Rows are points. A path goes straight from each point to the next, and from the last back to the first. The post is the endless flat space through its rows: a point in 2 columns, a line in 3, a plane in 4, and so on, so that a path can go around it. How many times does the path go around the post? Going back the other way cancels.

Post (2 x 3):
0:  26  40 -56
1:   6  56  52
Path, 13 rows:
0: -20  95  24
1:  74  97 -15
2:  64  34   0
3:  29 -17  -8
4:  58  18 -10
5:  43  59  -5
6:   6  79  34
7: -31  61   1
8: -25  13   4
9:  40 -42 -37
10:  69   1 -24
11: -20 -12  60
12: -28  43 -55
Times around: 0

Post:
0:   8   2 -40 -10 -60 -39
1:   6 -16 -24  29 -58  13
2:   5  31 -94 -65  64 102
3: -65 -12  85  16 -11  22
4: -14 -50   8  48  78 -37
Path (17 x 6):
0:   -6    3  -38   70   -2  -62
1:  -32    2 -147  -18  -16    5
2:  -38   17  -72    5   48   12
3:  -25   49  -35   37   89   15
4:   10   50   20    0    9  -11
5:    0  -23   32   29   31   78
6:   63   55    2   47  -91   52
7:  -29   73  -26  -10   35  -51
8:  -48   39  -67   29   59   37
9:   28   19  -16   29   15  -35
10:   -1   11   38  -20   -7  -34
11:  -29  -44   46  -21   36    2
12:  -35  -20  -33  -71   29  -36
13:  -40  -28  -55   38 -103   11
14:  -26   44  -59   -6   52  -48
15:  -18   12   43   49   48   24
16:   -6    9   28   51   68   25
Times around: 1

Post, 7 rows:
0: -41 -63  26 -13 -16  60  -1   6
1:  11  -5 -52  36  -8 -24  -9  19
2:  14  86  14 -23  47 -24 -18  29
3:  42 -66 -34  27 -10  -5 -16  15
4: -38   7 -10 -28 -61 -42 -16  43
5:  -1 -76 -47  -6  62 -48 -22  40
6:  14 -56 -11  40  29 -62  22  23
Path, 25 rows:
0:   10 -134  -15   22   10   51  -72   20
1:  -54   66   -9   27   -8   18  -52    5
2:  -76  -73   -6   11  -20   52   -6  -21
3:   -4   23  -74  -75  -26 -136  -23   44
4:   14   -2  -63    5  -26  -39   17   31
5:   34   27  -83  -10   35  -36  -32  -18
6:  -38  107  -17  -61  -28  -61  -66   45
7:  -15   -4   57   47   32  -53  -15   34
8:   29    4    5  -10   44  -38  -18   69
9:   24  -92  -61  -41  -42   47  -15   55
10:   42  -62  -86   32   87    7   12  -20
11:   70  -71  -48  -35    8  -39  -18   10
12:  -13  -27  -28  -13  -18   17   12   59
13:   63  -24  -26   32   44  -86  -10   89
14:  -23  -43  -27   34   24   42  -60   27
15:  -44  -25  -11   -1  -61   11  -18   70
16:   39 -145  -15  -22   -9  -19    5   40
17:    7  -28    4   34   11  -83   51   17
18:    1   30  -17  -63   44  -82  -34   19
19:  -44  -84   46   33  -15   45   25  -13
20:  -40  -19  -29   15   22   12   30  -46
21:   73  -84  -60  -18   58  -44   28   25
22:    5   18    8   -3   20  -32   38   20
23:  -19  -82   44  -10   13 -111   53   36
24:  -15  -62    9   -8   81  -53   13   -9
Times around: 1
